Every row gives one point. The window is the flat piece filled in between its corners: a triangle in 3 columns, a solid with four corners in 4, and so on. A path goes straight from each point to the next, and from the last back to the first. After which points does the path pass through the window?
(in the rows, 128 means zero)

Window, 3 rows:
[[113 114 163]
 [151 172  78]
 [152 107 132]]
Path:
(1): [162 163  98]
(2): [142 142  80]
(3): [120 138  68]
(4): [171 176 119]
(5): [173 174 113]
(6): [121 152  64]
(7): [117 113  97]
(8): [147 166 135]
(9): [161 189 116]
(10): [138 142  85]
(11): [ 89  93 132]
(12): [141 137 185]
(13): [141 135 184]
(14): [106 109 148]
(15): [151 119  77]
(16): [172 147 134]
Through the window after points: 3, 5, 7, 9, 11, 13

Window (6 x 6):
[[202 110  99 178 124 139]
 [ 85 109 190 130 126 126]
 [105 147 129 102 219 140]
 [125 164 121  90 106 132]
 [ 86 128 116 144 153 147]
 [194  45  99 155  81 152]]
Path:
(1): [134 125 132 140  95 160]
(2): [165 118 129 148 109 189]
(3): [161 111 103 132 112 118]
(4): [121 143 108  99 138  97]
(5): [112 149 138 120 138 178]
(6): [197 135 127 159 136 197]
(7): [182  97  92 175 120 105]
(8): [137 105 120 138 104 110]
Through the window after points: 2, 4, 6

Window, 9 rows:
[[139 179 173 113 125 111 165 143 157]
 [118 141 183  81  37 118 109  39 138]
 [193 119 151 114 135 100 125 169 155]
 [135  73 118 167 151 197 120 104 168]
 [ 97  87  83 174 107 155 118 119 173]
 [128 121 181  74 145  72 151 141 142]
 [119  87  52 129 117 195 152 102 166]
 [132 166 158  81 146 116 104 161 141]
 [160 164 160 105 136  82 103  73 173]]
Path:
(1): [122 132 119 139 135 117 136 114 106]
(2): [128 118 118 148 128 121 137 114 123]
(3): [122 113 119 108 119 159 108 140 200]
(4): [142 153 168  98 126 114 122 121 189]
(5): [146 162 141 135 123  99 154 106 105]
(6): [128 151 119 145 118 112 126  89  94]
(7): [101 119 156  92 115 147 132 113 217]
(8): [144 149 172  79 109  97 137 123 191]
(9): [143 138 137 119 142  80 127 111  83]
(10): [132 119  85 148 129 159 137  89  95]
(11): [110  94 117  97  79 160 132 105 222]
(12): [116  97 142 113  88 146 118 122 223]
Through the window after points: 2, 4, 10, 12

Window (12 x 12):
[[152  67  91 132 139 158 189 103 156 149 173 113]
 [121 136  61 115  99 180 212 141 154 142 138  83]
 [ 95 145 157  42 167 108  71 133  53 105  96 171]
 [158 113 151 155 105 148 183 122 156 109 127  97]
 [103 111 139 129 197 163 148 168 156 161  66 130]
 [107 150 155 105 198 162 121 124 175 104 137 120]
 [158 122 146 130 167 219 111 161 141 135 127 136]
 [ 66 161 172  94 141 119  94 135  79 171 143 152]
 [107 177 135  89 169 120  87  80  42 165 100 113]
 [129 128  83 178 140 132 165 138 112  98 170 114]
 [ 26 138 162  92 155 157  72  88  55 113  88 155]
 [124 106  96 134 140 171  94 157 220 162  83 111]]
Path:
(1): [109 100 130 106 144 140 116 161 116 123 123  79]
(2): [123 155 119 133 175 163 153 102 148 129 125 212]
(3): [142 137 104 118 144 142 157 113 157 137  99 175]
(4): [112 113 119 122 164 165 126 130 127 129 120  89]
(5): [ 99 113 132 107 153 128 115 137 134 133 126  73]
(6): [105 158 113 119 149 147 144 113 122 134 114 169]
(7): [114 159 110 122 126 163 146  94 117 145 118 164]
(8): [ 81  94 127  98 153 145 125 177 120 107 123  58]
(9): [ 68 102 141  94 168 138  88 164 120 118 127  64]
(10): [127 152 146 109 147 161 132 104 128 150 104 155]
(11): [118 178 109 106 109 180 174 113 137 158 108 172]
(12): [ 95 114 129 116 145 131 129 148 110 138 151  82]
Through the window after points: 7, 11

Window, 14 rows:
[[110 167 112 115 125 135 202  90 171 131 143 139  99 160]
 [ 88 110 114 128 167  97 203 115 128 104 128  97  91  85]
 [163 113  99 100 155 113 190 142 116 121 182 140 138  96]
 [151  95 104 179 173  95 140  94 107 123 122 163 128 138]
 [ 89 149 167 154 104 136  55 185 167 144 112 205 164 149]
 [146 145 123 123 151  75 156  66 107 123 181  88 119  97]
 [157 152 102 154 190 195  20 147  84 145  73 161 132 100]
 [147 145  49 133 199  96 100 119 130  84 139 129 146 102]
 [ 56 119 140 127 104 154 122 124 142 107 198 176 101 183]
 [147 118  49 149 169 114  69 146  60 155  83 103 170 133]
 [155 128  58 104 117  74 149 107 104 109 134 147  88  67]
 [116 129 121  72 130 111 185  77 113  73 128 151 147 101]
 [103  70 143 127 118 171  49 138 200 161 100 167 148 149]
 [ 49 119 124 136 129 173  74 126 170 192 120 218 170 111]]
Path:
(1): [ 85  82 113  98 183  99  83 111 116 175 102 160  83 149]
(2): [126 118 105 106 164 111 131 114 118 140 119 154 100 132]
(3): [141 156  88 177 108 129 150 100 134  89 148 133 155  84]
(4): [151 107  81 178 135 145 133 131 106 111 148 125 151 104]
(5): [121 140 114  91 165  99 105 122 117 146 112 165 117 128]
(6): [121 137 130  96 167  93 127 111 115 122 143 129 101 116]
(7): [119 117  95 152 151 118 161 108 125 115 129 123 129  98]
(8): [132 113 126 181  87 188 140 117 118 103 179 132 153 137]
(9): [ 90 127 121 113 154 132  84 131 140 138 126 173 114 140]
(10): [121 119 139  84 171 111 127 109 136 125 133 180 103 133]
(11): [106 142 100 178 112 168 100 125 142 137 128 146 145  83]
(12): [120 149 103 172 114 157 151 131 143 106 146 147 186  93]
Through the window after points: 2, 4, 6, 8, 12

Window, 14 rows:
[[148  85  62 110  88 125  86  91 107 116 150  89 154 129]
 [167 141  97 152 109 147 167 141 136 166 135 146  99  99]
 [ 83 155 170 110 116 117 154 117 176 198 130 160 119 126]
 [ 89 175 150 152  82 109 187 105 163 113 148 193  97 128]
 [ 51 134 124 154 142 149 172 147 168 160 183 195  84 118]
 [163 113  89 114 135 100  79 121  68 102 127  68  70 123]
 [166  49  83 139 113  65 110 153  58 117 110  96 137 130]
 [ 96 122 154 102  87 116 209 103 146 167 193 166  74  96]
 [113 143 110 108  95  81 145 140 199 157 169 194  76 104]
 [181  86 122 125 110 122 107 192 111  77 154  60 123 120]
 [150 111 105  94  85 131  81 163  54 115 134 135 124 100]
 [117 101 172 155 102 132 134  98 174 146 151 190  76  84]
 [159 170 139 204 163  85 119 181  99 157 238 129 156  78]
 [191 147 125 140 231 100 138 160  98 120 207 160 188  93]]
Path:
(1): [148 117 113 141 117 112 123 140 116 130 166 141  97 135]
(2): [167 106 157 142  89 105 133 140 130 148 189 153  82 193]
(3): [112 142 128 131 111 117 151 136 141 117 140 137 120  95]
(4): [107 138 125 126 113 112 140 143 133 136 144 153 137  63]
(5): [151 114 125 154 109 125 152 149 139 142 192 161 102 172]
(6): [149 121 129 125  97 123 114 120 119 148 160 153  92 167]
(7): [107 126 115 139 108 101 152 144 147 131 151 127 107  71]
(8): [ 98 122 122 135 129 109 144 140 130 138 133 127 148  34]
(9): [147 119 130 134  96 123 136 144 125 137 172 164 107 141]
(10): [137 132 157 137 108 117 128 127 148 160 164 165 104 157]
(11): [111 130 102 123 111 125 153 127 132 139 129 136 117  58]
(12): [124 115 118 123 121 106 143 148 140 121 156 121 129  51]
Through the window after points: 2, 10

Window, 14 rows:
[[130  86 121 168 122 138 157 109 118  42 113 147  95 152]
 [198  70 138 153 212 108 130  92 144  95  71 154 151 147]
 [119 135 199 125 148  98 110 170 110 188 142  85 111 140]
 [130  90 150 102 129  85 136 142 125 113 162  58 141 122]
 [132 122 129 136  75 222  81 139 153  67 148 126 131 126]
 [130  85  77 152 186 134 154 102 114 116  55 136 150 112]
 [ 90 142 176 160 132 126 151 144 110 120 211  94 172 103]
 [ 93  95 192 107  96 149 150 132 138 122 143 119 164 149]
 [112  91 125 206  64 168 119 164 132 113 154  77 169 169]
 [171  50 122 138 155 138 183 148 120 113 133 160 131 114]
 [147 176 163  73 135  44 138 115  40 168 191 114 166 147]
 [126 105 104 170  98 200 159 117 187  98 167  84 111 190]
 [160 189 152  65 126  87 160 180 136  72 140 143 144 166]
 [107  52  86 186  94 163 123 127 219  78 140 164 117 147]]
Path:
(1): [125  98 127 136 136 140 135 134 132 105 167 115 134 167]
(2): [138 147 145 154  71 125 155 117 162 143 116 101 121 116]
(3): [139 123 137 158 105 139 155 115 142 119 128 140 126 135]
(4): [ 97  82 140 137 174 159 122 159 101  86 161 106 175 140]
(5): [ 87 108 136  84 166 110 118 124  84 121 182 127 166 181]
(6): [164 151 150 132 106  88 148 128  94 143 148 109 148 126]
(7): [158 115 149 141 138 114 157 121 115 122 120 102 151 114]
(8): [107  71 128 114 168 139 105 167 108  84 158 114 137 201]
(9): [121  88 104 143 136 155 123 144 132  72 155 130 151 158]
(10): [145 102 122 153 101 157 147 115 143  95 124 125 141 132]
(11): [156 139 178 170  68 127 162 101 140 142 134  92 133 105]
(12): [ 89  96  98 132 126 170 128 168 138  96 171 107 129 184]
(13): [ 94  71 118 125 156 181 115 168 138  96 145 116 132 191]
(14): [138  90 140 164 109 147 151 119 166  96 126 123 135 129]
(15): [155 113 138 147  74 135 138 119 145 117 119 101 151 107]
(16): [ 99  69 131 137 172 150 126 177 111  86 187 111 128 184]
Through the window after points: 1, 5, 15

Window (14 x 14):
[[149 118 100 127  98 112  83 125  49  93 127 172 133 140]
 [119  27 189 107 182 140 100 109 127  71 179 116 115  71]
 [108 127  72 119 156 110 121 120  81 157 172 127 133 169]
 [101 117  77 157 134 149 177 172  93 127 164 160 170 157]
 [111 105 100 144 167 110  97 183 213 127 139 212 143 116]
 [121 126 184 163 131 105  86 142 108 124 130 147 132  91]
 [133  88 115  83 116  66 154  76 116 118 132  51 111  73]
 [120  39 163 168 100  93 123 111 165 118 109 160 103 107]
 [149 114  98 139 110 143 124 145 108 154 110 142 108 133]
 [104  99 163 116  89 138 115 127  77 166 136 179 166 129]
 [166 113 148 123 138  71 160 137  81 180 122 217 120 136]
 [105 101 179  89  85 107 183 146  90 146 204 157 113 148]
 [142 103 158  89 183  70  77 188  48 124 144 120 155 140]
 [191 123 133 152 137 132  72 112 143 168 141 163 190 159]]
Path:
(1): [137  76 127 141 117 100 103 146 120 138 159 163 115 104]
(2): [151  66 101 178  79  97  99 152 119 177 150 125 127  96]
(3): [113 106 157 115 137 123 143 115 123 115 141 178 130 131]
(4): [110 131 141 118 145 138 153 129 111 121 118 146 125 197]
(5): [155  88 134 121 128  72 110 153  89 146 172 164 136  93]
(6): [143  77 123 148 130  73 104 151  69 168 179 143 133  94]
(7): [133 109 152 104 135 110 128 141  94 123 136 160 131 145]
(8): [130 106 161 111 140 104 114 119 113 128 115 152 138 132]
Through the window after points: 6

Window (14 x 14):
[[133 148  98 107 123 120 115 115 147 116 121 161 135 123]
 [125 123 121 112 158  80 126 182  91 112 140 154 155 134]
 [121 103 165 134 107 128 130 111 156 114 129 108 129 103]
 [104 159 158 129  90 132 116 117 127  82 104 135 135 167]
 [156  56  88 150 136 192 148 132 145 151 148 131 123 132]
 [105 134 124 123 103 111 168 141 129 201 112  98 126 135]
 [137 172 111 113 162 145 135  98 158 123  46 116 145 144]
 [142 122 123 104 100 149 135  56  78 129 106  99 117 128]
 [168 110 122 114 125 154  80 104 135 139 122 107 126 152]
 [134 136 163 140 123 124 151 105 103 179 110 140  78 104]
 [132 138 122 140  96 135 101 160 105 137 108  97 134  98]
 [206 160 199 153  73 159 196 133 178 101 113 128 177 101]
 [146 177 116  67 123 229 176 135 111 130 188   7 120 124]
 [111 140  67 200 165  86 156 134 156 188 123 112 117 158]]
Path:
(1): [171 132 107 121 122 134 142 115 143 127 108 110 102 130]
(2): [109 138 140 124 130 154 132 118 108 157 112 111 160 116]
(3): [132 152 122 114 136 169 145 122 122 147 123 106 157 120]
(4): [144 144 103 118 105 122 149 110 136 105 136  53  57 163]
(5): [167 117 115 124 111 145 168 128 140 117 116  77 109 128]
(6): [125 158 155 119 136 160  96 103 119 131 132 160 166 122]
(7): [131 146 126 140 132 162 149 116 121 152 114 118 160 143]
(8): [145 123 120 139 119 114 152 129 138 135 126  93 104 128]
Through the window after points: 3
